Rows are points. Any point is a mix of the corners, with weights that add up to 1. It lies inside the corners' shape when no weight is negative. Is each point inside? If not, which corners have a negative weight?

Corners:
(1): [-8 46]
(2): [ 48 -48]
(3): [-36  19]
Points:
[-32  18] -> inside
[ 22 -25] -> inside
[ 13 -19] -> inside
[-24  60] -> outside (2)

Corners:
(1): [-20  46   3  -3  -9 -48  38  13 -16]
(2): [ 29   7  53  -5  35 -14  41  43   9]
(3): [ 32 -11  34 -10   0  38   8  46  22]
(4): [-28 -10  13  20 -26   6  10 -21 -10]
(5): [ 19  55 -42  21 -12  -4  17 -13 -16]
(6): [-14  16  22 -24 -19 -33  -6  13 -47]
(7): [-21 -43 -31  -2 -15  15   8  -8 -26]
(8): [  9  11   2  15   9 -22  -3 -30  13]
(9): [ 14  31 -47  60  -3 -20 -17   9 -10]
(10): [-18   9 -21  33   9  28  -2   3  17]
Points:
[  2  12   3   2   2 -11  13  16  -9] -> outside (4)
[ 8 11 21  5  5 14  8 11 10] -> outside (1, 7, 9)
[-19   8 -18  24  -8 -20  -8 -28  -8] -> outside (2, 3, 5)
[10 16 -1  7  2 -4 10 15 -7] -> outside (4)
[ -8  -2  -4   5  -1   4   7 -11 -11] -> outside (1, 3, 9)
[  6   9  12  -2  -7  -8  14  21 -16] -> outside (8, 10)
[ 24  33  -1  14  -2 -16   5   7 -12] -> outside (1, 7, 10)
[  1  -7 -10  24  -6  24  10   7   0] -> outside (1, 6, 8)
[ -2  11   7  -6  -8   3  17  14 -11] -> outside (8, 9)

Corners:
(1): [ 25 -17   2 -15  17  13 -28  42  10  12 -16   6  12  -4  37 -29  23  -1]
(2): [ -7  18 -11 -23  35   1   4 -23 -16  15 -11 -22 -26 -28 -46  -3 -16  -8]
(3): [-14   8  -8  -4  12  -5 -24   6  14   0  -7 -39 -45 -12 -10  22 -16  15]
(4): [ -2 -12  28 -37 -24  -5 -22 -18  14  26  -7   9   8  19  25   1  19   2]
(5): [  3 -18 -25  16 -11  11 -28  13   4  18 -18  25  40  59  13 -25   6  19]
(6): [-18  23  15 -18  29  -6  14   2  31  -4   9 -15  14 -26 -18 -11  10   1]
(7): [ -3   1  29 -21 -13  -2   6   9   8 -25 -10  51  -9 -15  -9  60   9  26]
(8): [-22 -25 -10   9  19 -35 -14 -46 -11 -23 -25 -19 -39 -23 -14  26  -8   4]
(9): [ 12  -7   0  -4 -28 -11   3  22 -11  -1  17   8 -13  14   5   1  43  21]
(10): [-13   6  -1 -11  25 -14 -26 -10 -22 -43 -10  -1  -2 -21 -18  10 -25  -3]
(11): [-20  21 -20 -10   2   7 -47 -34   6 -12  32   6 -29 -11 -28   7  13  27]
(12): [  7 -12  31   8  16 -26   7  13   2 -36 -24  19 -24  38  24 -10  22  37]
(13): [ -2 -15   2  -8   6 -10  -6  19   2  10 -19  17   1  44  31  42  19 -30]
(14): [ 29 -10  -4 -15 -24  21   2   5   8  -3 -20  23  18  23  46 -17  13  20]
(15): [  7  23  23  15 -20  13 -26 -11  -7  10   8 -45  36 -22 -24 -21  49 -28]
(16): [ 50 -12 -15  17 -24 -18   1  31  21  25   9  19  13   9  15 -11  14 -14]
(17): [-36  33  13   2  14  -1   8 -11 -11  31   2 -10 -19 -14 -19  -3 -20   1]
(18): [-23   1 -14   2 -11  30  18 -20  -6 -15  -3 -34 -30 -23 -60 -25  -6 -25]
(19): [  7 -28  18 -17  46 -29   6  -2   6 -31  25   2 -35  -7   9  37 -27   2]
Points:
[  7  -8  10  -6  13 -12  -6   4   3  -6 -15  14  12  10  16   5   3   0] -> outside (3, 9, 11, 18)
[  0 -11  -5 -21   7  -2 -13 -12  10 -10  -8  11 -11 -16  -4  15 -14  11] -> outside (9, 12, 13, 15, 17)
[  4 -10   7  -3  -7  -3 -10  -1   0  -7  -5  12  -3   8  10   6  12   5] -> outside (2, 3, 6)
[  0  -1   0  -2   4  -2  -9  -7   2   3  -2 -13 -13  -3  -6 -15  11   9] -> outside (7, 10, 13)

Corners:
(1): [ 11  11   2 -14   3   1  -6  30  23 -13   1   0  25  10 -27 -15  10  19
 -25  -7]
(2): [ 36  25  20   3 -21   2 -12 -13  -9  36 -13 -10   0  34  13   4 -34   4
 -10   0]
(3): [ 22   8  -2  16  11 -19   2   0   9  12  -1 -29  -1   2  20 -30  26   6
  10 -17]
(4): [ -3 -24   1   1  20  -2  33   8  10 -15  10  16  19  35 -35   9  17   4
  -3  20]
(5): [ -2  17 -16 -14  -8  10   9   2 -19  13  -5 -21  -6 -10  23 -10   0   3
 -36  14]
(6): [  8 -11 -23 -12  -2 -17  -2   9  22  22  23 -14   6  -5 -29 -16   5  40
  22   3]
(7): [-12  23   5  11   5  24 -37  -2  21  16  27  -4  15  12  12  26 -17  -7
  -7  17]
(8): [  7  18 -11  28  -9  -2 -10   2  -4  32   0 -11   9   6  30  -5 -12   6
  12 -20]
(9): [ -8 -11 -26 -19 -25  10 -11   5  14  46  -5 -17  12 -12  38 -28 -18   2
 -13 -17]
(10): [-11  16  21  15  -4   9  -5  24   4 -12  11  -1   7 -15 -38  15  10   4
   6  20]
(11): [-10   3   6   0   0   0   2   7   6  -9  -5  -1  24 -21  15  14  20  20
   9  -5]
(12): [ 15   4  -2  23   6 -30 -20   3  20  28 -23 -16   9  33  26   0 -14  18
 -13 -21]
(13): [  3   8   2   1  10  -4  21  -5  12   1   1   7  -6 -28 -11 -10  12  27
  -3  -1]
(14): [ -8  -7  -4 -11 -13  12  17   7  -5   4  17 -22  19 -23 -53  16  -1   5
   1   6]
(15): [-35  15 -22   0 -11   1 -35 -15  26  60   9 -34   1  34  25   2 -16  -8
   3 -13]
(16): [ 13 -11   1  -8   7  12 -10   3 -15  16 -24  -6   6 -16  -2  24 -15  13
  14  -6]
(17): [ -1 -26  -3 -23  13 -14  34  -5  -9  14  46   6 -12 -43 -11   2  -4  31
  20   0]
(18): [-28  12  -6  29  -8  -4   3   9  12 -24  11 -30  13   1   8  -6  -6  10
  26 -10]
(19): [-20   1  13  10   4  13  20  -3 -11  23   2 -23  10   4  -5 -24 -24  50
 -12 -20]
(20): [  7   9   1   9  11 -12 -21 -10  -3 -21  -2   0  25  12  28  -9   1  -4
  -3  -4]
(21): [ 15   4 -10 -24  21 -20   3  15  16  22  -6   4  16 -11  -3  -7  -7  19
   1  -1]
Points:
[-1  8 -3  1  0  1 -8  2  7 14  6 -6  9  7  0 10 -7  6  1  4] -> outside (3, 9, 19)
[ -4   5  -3   5   0   1  -5  -2   4  17   5 -13   8   2   8  -1  -8  11
   2  -3] -> outside (1)
[  4   4  -3   0   0  -3   0   3   5  16   3 -11   8   4  -2  -6  -7  14
  -2  -4] -> outside (11)
[ 1 -1  0 -1  2 -7  3  3  8  8  0 -9 12  4 -8 -4 -1 17  2 -7] -> outside (5, 7, 8)
[  0   7  -2   7  -2   2  -6   3   7  12   6 -12   9  11   0  -2  -6   8
  -2  -3] -> outside (11, 21)

Corners:
(1): [ 28  22 -10  30  13  12  11  14  15 -40 -38  17  15  13   9 -19   9  16
 -14 -30]
(2): [ 27 -26  27   8   1  28  17  -9  11 -30   5  -6 -11  12 -11 -10 -18   5
   8  10]
(3): [ 23 -10   2   2   7  29  -6 -12   7  16  -4 -18  12  -6 -12  14 -11  -3
  -7  17]
(4): [ 27   6  16 -17 -19  18  25   2   1 -32  12 -12 -34  32  26  22  10  12
   1 -27]
(5): [ 21 -16 -32   9   9   2   5  29  -6 -11  29 -28 -18  20  32  29 -14   7
  16 -26]
(6): [ -2   0 -13  10  18  -9   0 -26  17  -7  34 -10 -25  20 -10  15  15  -9
  29  17]
(7): [ 13  15   2  35   0   0  15  20  -6 -19 -30  -6  13 -11 -22 -23   9  -3
   6   9]
(8): [-10  17  22  27  10  15 -28  29   5  -7 -23  19   3  -9 -17 -41  -3  10
 -16   8]
(9): [-16 -13   6  -7 -39  22  -2 -17  14   9  10 -11   3  28 -39  11  -3   4
  60  41]
(10): [ -4  21  45   7 -15  20  -6  -5   2 -45 -44  -1  24   9 -25 -34  23  26
  -4  33]
(11): [ 25 -19  17  14 -28   9 -11  -4   0   0   7 -19   6  -5 -14 -19   1  -7
  12  22]
(12): [ -3 -18   1   8   0  -4  21  12  -5  -6 -22  -6 -12   8   4 -12  -1 -12
 -20  12]
(13): [ 17  11   8  41 -17 -20  14  28  11  -1  18 -36  37 -27  -8 -29 -19  -5
 -17  -9]
(14): [ -3  27 -21  38  -3 -24   8   5   0  -1   2 -21 -15  -1  -7 -42 -10  12
  14  28]
(15): [  7  10  19 -19  -1  -3  -3  -5 -10 -11  -6 -23   0  37 -15  19  -8  14
  19 -17]
(16): [ 19 -12 -28   4  10  26   7  21 -20  -3   8 -15   6  23  -7  -9   5   0
 -28 -17]
(17): [ 24  -9  -6 -19  12   1 -18  -7  37  -1  14  17 -23  22 -23  19  -4  19
  30  36]
(18): [  2  33  10  -1  18 -11 -17  -6 -18  22 -12  22   6   1  10   0 -31   1
  34  22]
(19): [-11  12 -17   5   9   2  11 -25 -43 -14 -16   4 -19  11   6  20  -3  19
  -8 -32]
(20): [-29  30  25  27  28   2  16  15 -31  -6 -30 -13  24   8 -31 -30  26  35
 -25 -40]
(21): [ 11  -8  -6 -34   7  17  17   6  12 -15  14 -11 -15  -2  19  -7   8   0
  -3 -30]
Points:
[ 10   4   7   4   2   9   2   3   3  -9  -1 -10   2   9  -9  -7   0   8
   8   0] -> outside (12, 19)
[  3   9   0  14   0   0   5   0  -7  -9  -4 -10  -2   5  -6 -10  -2   9
   1  -1] -> inside
[ 14  -4   1   0  -6  15  -5   2  15  -3   5  -9   3   5 -11  -4  -6   1
  19  16] -> outside (4, 12, 19, 20)
[  6   6   6  10   3   5   1   2   2  -8  -4  -7   2   7 -10  -8  -1   7
   4   6] -> inside
[  8  -3  10  -2   1  12   7  -2   0 -16  -5 -10 -11  10  -8  -8   9   6
  -6   3] -> outside (1, 5, 9, 13, 18)
[  9   6   0  15   0   4   9   0  -8  -9  -3 -14  -1  11  -3  -3  -2   4
   4   1] -> outside (8, 17, 21)
[ 14  -6   2   2  -2   7   6  -1   0  -9   6 -15  -4  14  -1   3  -5   6
   8  -1] -> outside (7, 8)
[ 10  -1   7  -4   2  14   3  -1  -2 -14  -4  -4  -8  19  -4   7   2  10
   7  -6] -> outside (13, 14)
[  5  10  15  23   2   2  -6   4  12  -4  -3  -5  14   1 -28 -22  -2   7
   7  19] -> outside (4, 5, 12, 19, 21)
